Every row gives one point. To make a cloud, some directions were put in groups of two or more. Within a group, all points are equally far from the middle, so they leave a hole (a ring in 2 directions, a hollow ball in 3). The other directions are filled evenly. Then the cloud was stretched, turned, moved and blurred a little. Count the holes, and give their numbers of directions, smallest first.
In the rows, 128 means zero.

Cloud (13 x 2):
[[ 89 120]
 [160 158]
 [102 189]
 [206 143]
 [162 199]
 [ 91  91]
 [ 87 169]
 [161 161]
 [165 137]
 [174 140]
 [167 212]
 [132  94]
 [ 63 154]]
Holes: 0

Cloud:
[[164 164 139  63]
 [ 92 173 117 164]
 [156  93  63 107]
 [109 122 113 213]
 [118 177 160  84]
 [ 97 196  69 122]
 [145 119 176 142]
 [160 123 122 176]
 [183 124  65 124]
 [174 114  95  73]
 [177  58 119  89]
 [125 105  83 151]
 [107 127 106  75]
 [158 105 166 129]
 [145 134 119  82]
 [175 160  16 105]
 [140 147 114 195]
 [136 122 156  49]
 [ 87 156 104 192]
 [ 91 191  44  58]
 [199  49 101  95]
 [130 158  99 140]
 [197 152 133  97]
 [219 138 180 112]
 [151 109 154 197]
 [ 90 170  50  48]
 [ 72  99  93  87]]
Holes: 0

Cloud (46 x 6):
[[105 122  72 155 107 186]
 [116 175 149 141  28 118]
 [118 203 111  97 159 169]
 [177 205 107 127 138  53]
 [ 78 132 143 188  92 120]
 [ 75 143 132  75 192 161]
 [ 94 123 178  83  52 111]
 [132  78 132 127 162 146]
 [149 111  99 164  58 122]
 [ 71 123 152 145 112 172]
 [110 142 184 118 149 204]
 [187 139 148 176  67 143]
 [106  76 125 202  53 142]
 [148 186 160 113 140  76]
 [140 155 177 110 135 224]
 [131 151 143 174 145 165]
 [100 133 150 133 192 107]
 [115 152 190 135  50 170]
 [163  69 120 109 139 234]
 [139 209  94 112  79 137]
 [145 183 147  95 222 146]
 [148 154 185 123 135 198]
 [158 131 116 125 244 187]
 [142 185 136 158 173 105]
 [137  83 125 141 163 249]
 [ 96  92 128 134 133 168]
 [148 113  55 166 111 167]
 [171 135 213 108 157 155]
 [172 140  66 116 166  72]
 [163 195 115 166  74 113]
 [119 183 156  87 113  42]
 [136 131 138  65  76 220]
 [143 196 107 161 167 114]
 [116 133 124 143 140 242]
 [140 119 126 136 210 184]
 [ 93  95  95  84 118 227]
 [161 124  64 129 196 103]
 [109 131  69  88  58 175]
 [100 125  69 105 105 124]
 [168 195 138  90 176 107]
 [201 147 120 155  97 147]
 [149 103 100  66 202 153]
 [ 89  99  95 100 114 207]
 [110 176 125 156 131 143]
 [112 143 197 133  80 213]
 [179 144  77 142 108  97]]
Holes: 1 (2)

Cloud:
[[140 158 155 196 122 149 115 130]
 [ 96  76 196 190 152  96 123 119]
 [136  87  63 146  96 106 165 190]
 [ 89 154 144 149 132 104 168 120]
 [ 89  68 159 187 134  99  90 104]
 [167 129  44 107 163 161 148 133]
 [147 173  96 164 157  71 189 155]
 [180 131 143 141 115 119 103 102]
 [122  94 147 118 127 125 139  83]
 [ 99  73 167 130 142 106  77 112]
 [200 128  99 117 166  77 175 133]
 [135  93  61 177 142 143 181 159]
 [101  85 125 216 147 102  98 109]
 [120 169 176 114 165 145  83  90]
 [138 159  69  94 135 173 123 109]
 [114 146 133 117 140 205 139  84]
 [211 163  99  93 117 149 112 140]
 [151 102 160 121 115 147 143  91]
 [ 85 156 171 155 140  91 153  95]
 [ 64 109 175 176 186 118 142 146]
 [ 99 164 179 137 151 164  98 109]
 [152 129 153 124  91 120 164 165]
 [ 86  93 115 142 146  59 160 152]
 [145 115  98  97 217  89 161 145]
 [157 159 121 102 146 130  80 100]
 [135 134 104 175  70 201 100 166]
 [183 159 117 100 130 167 129 182]
 [159 156 130 191 106 160 122 162]
 [162  92 136 115 144  97 168 171]
 [131 112 127 199 163 102 158 197]
 [186 159  55 154 152 158 164 150]
 [118  74 127 176  90 175 139 112]
 [123 102 145 144 132 235 126 106]
 [ 92  88 178 118 175 146  76  92]
 [151 140 131  63 134 150 154  83]
 [209 117  47 113 152 172 148 166]
 [ 96  92 130 177 154 159 168 124]
 [119  95 176 186 137  93 140 166]
 [180  94 123 200  84 166 114 129]
 [167 117  82  79 145  76 181 193]
 [ 86  84  98 154 130 186 106 153]
 [142 157 128  73 183  41 165 159]
 [201 125  95 115 151 128 112 127]
 [195 154  94 108 143 205 180 137]
 [165 152  90  96 153  95 102 102]
 [119 159 147 198 150 112 101 147]
 [ 86 126  91 163 152  75 165 170]
 [144  70  95 125 110 121 100 148]
 [122  95  68  93 159 160 146 155]
 [ 87 153 100 155 155  45 160 140]
 [139 134 146 118 134 165  84 164]
 [140  95 108 165 142 192 184 164]
 [157 123  91 104 116 116 180 102]
 [204  89  85 131 136 100 151 188]
 [162 151  73  66 103 184 115 109]
 [150 113 100 111 214  92 148 164]
 [139 150 111  90 160  30 182 162]
 [175 152  62  72 181 103 164 116]
 [149 138  77 121  84  95 133 152]
 [193 122  78 151 130 109 207 145]
 [ 77 136 147 168 151 166 108  67]
 [ 98 136 143 137 130 170  71 142]
 [139 113 149 181 183 167 133 131]
 [168  69 131 148  98 142  95 161]
 [151 117 109  96 100 245 108  95]
 [144 184 152  73 193  80 148 116]
 [136 146 137  96 124 103 166  86]
 [133 150 129 139 158 164  75  91]
 [170 114 131 209  95 166 115 120]
 [222 103  47 102 129 159 140 170]
 [144 168 141 105 139 178 148 151]
 [129 127 128 143 180   7 170 177]
 [115 167 179 198 163 107 121 113]
 [103  98 171 111 147 155  76 138]
 [ 98 137 187 107 189 107 100 139]
 [103 124 128 161  68 169 128 145]
 [150  87  67  96 138 120 111 166]
 [130 101 111 166 119 137 193 193]
 [212 150  61  96 121 109 136 135]
 [140  92 146 190 106 214 156 126]
 [121 143 167  98 135 114  91  62]
 [154 112 106 189  80 239 105 118]
 [ 89  88 119 104 175  87  81 123]
 [128  99 139 207 184 133 129 168]]
Holes: 3 (2, 2, 3)

Cloud:
[[ 85 164 126  89  72  99 154  77 159]
 [195 118 116  81 130 195 174 109 181]
 [167 176 163 186 156 199 122 109 167]
 [117 112 165  64 183 153 172 128 177]
 [178 107 158 167  81 155 130 189 100]
 [137 148  90 177 149 199 120 218 138]
 [ 46 132 149 174  77 100  79 124 152]
 [149 147 165 180 129 145 159 193 140]
 [ 71  90 110  88 110 151  95 165 130]
 [130 131 118 123 105  84 139  93 183]
 [ 93 164  89 184 129 147  91  62 163]
 [ 91 154 138 143 118 134 149 143 148]
 [151 144  89 128 101 143  60 147 142]
 [121 174 155  56 151 121 156 114 137]
 [143 117  93 116 136 176 150 143 125]
 [177 107 173 197 119 131  49 136 116]
 [ 97 180 150 152 121 175  89  89 114]
 [108 136 156 139 141 145 182  94  94]
 [180 132  76 141  77 154 138 119 163]
 [135 183 107 138  97 151  56 161  78]
 [215 184  92 112 170 169 144 108 125]
 [ 93 153 200 171 133 147  76 214 141]
 [132 174 161  83 155 160 151 181 188]
 [113 100 202  91 130 134 130 163 198]
 [121 125 149 103 125 120 165 109 101]
 [162 113  87 183  84 125 106 124 108]
 [ 96  65 154 149 174 145 180 151 146]
 [170  90  63 137 140 175 135 113 202]
 [176  53  64 121 119 143 105 149 160]
 [198 100 172 129  88 139 106 197 117]
 [144 143 138 140 103 114 134 125 127]
 [ 90 152 129 143  85 187  57 162 108]
 [103 148 196 177 147 181 182 180 101]
 [192 192 133 142 178 164 157 149 187]
 [ 74 167 177 124  43 134 112 122 134]
 [141 166 104  91 130 181  78 188 119]
 [ 94  81 128 155 110 138  99 118 145]
 [138 129 142  59 103 159 119 113  67]
 [106 124 170 223 146 132 102 182 126]
 [111 133  84 130 126 187 133 115 135]
 [152 122  97 149 134 159 121 128 113]
 [166 171 133 118 111 179 168 156 108]
 [176 104 156 198  95 138 125 188 122]
 [129 105 172 121  95 147 131 177 125]
 [103 124 108 173  82 137  50  71 136]
 [100 140 216 143  69 123 193 113 142]
 [181  96 106 158 115 151  69 142 195]
 [145 144 126 147 117 208 131 190 112]
 [139 104 158 193 159 212  60 201 123]
 [151 107 152 116  69 173  94 159 121]
 [125 131 153  85 188 186 178 109 173]
 [133 108 197  55  97 146 176 141 189]
 [114 165 172  86 137 164 196 157 181]
 [127 146 230 149 103  59 148 146 132]
 [146 130 125 101  89 127 137  93 178]
 [147 172 152 115 142 101  94 155 158]
 [122  95 106  71 167 174 152 142 160]
 [213 115 189  90 105 159 170 209 123]
 [140  86 172 186  93 150 144  99  92]
 [ 78 134 117 153  71 125  81 152 141]
 [173 112 133 118  91 127 158 133 142]
 [108  63 134  85 162 135 130 140 164]
 [117 123 176 190  86 164  71 164 123]
 [104 174 155 127 147 170  84 162 170]
 [ 82 131 135 161 177 171 146 145 153]
 [156 186 154 128 118 109  86 211 113]
 [180 136 118 196 149 217 108 172 181]
 [142  94 101 168  90 221 136 117 131]
 [138 126 156 141 124 192 128 148 107]
 [121 115 109 249  80  99 132 180 148]
 [158 156 110 163 123 191  78  93 147]
 [134 164 181 160  80 103 166  83 154]
 [ 98  60 135 212 137 171  81 144 146]
 [ 80 168 205 194 126 119  67 184 170]
 [112 161 107 209  78  98 130 129 179]
 [ 64 110 142 140 139 116 100 144 137]
 [167 128 136 108 174 221  82 184 128]
 [188  83 173 105  90 159 203 183 119]
 [ 80 123 158 174  79  83 100 131 162]
 [135 161 106 191 142 173  96 116 167]
 [174 113 118  98  99 233 175 119 117]
 [187 149 139 150 116 173 110 175 198]
 [144 139 106 212 108 108  85 143 134]
 [135 176 146 131  78 132  91 138 101]
 [139 129 163 128 151 213 170 123 110]
 [112 101 122  57 128 130 211 135 180]
 [168 114 118 170  95 171 102 151  75]
 [106  99 117 159  90 196  87 197 108]
 [ 85 109 118  50 104 158 106 119 144]
 [168 157  98 185  52 121 125 146 109]
 [219 157 134 158 142 181 129 119 154]
 [205  59 158 151 155 148  81 189 164]
 [177 197 163  89 121 159 149 140 165]
 [150 169 192  59 142 132 206 167  82]
 [ 64 149 124 172 158 160  98 150  87]
 [ 89 114 121 239  82  79  71 187 154]
 [216 187 154  87 114 190  96 136 112]
 [ 88 104 121  99 142 165 146 205  75]
 [195 186 122  40 131 173 139 137 143]
 [136 167 137 187 137 161 129  96 127]
 [114 157 121 140 137 169 167 161  93]
 [157 195  94 124 149 181 138 158 138]
 [102  93 130  81 123  94 207 132 222]
 [142 156  84 166  71 175 111 120 147]]
Holes: 0
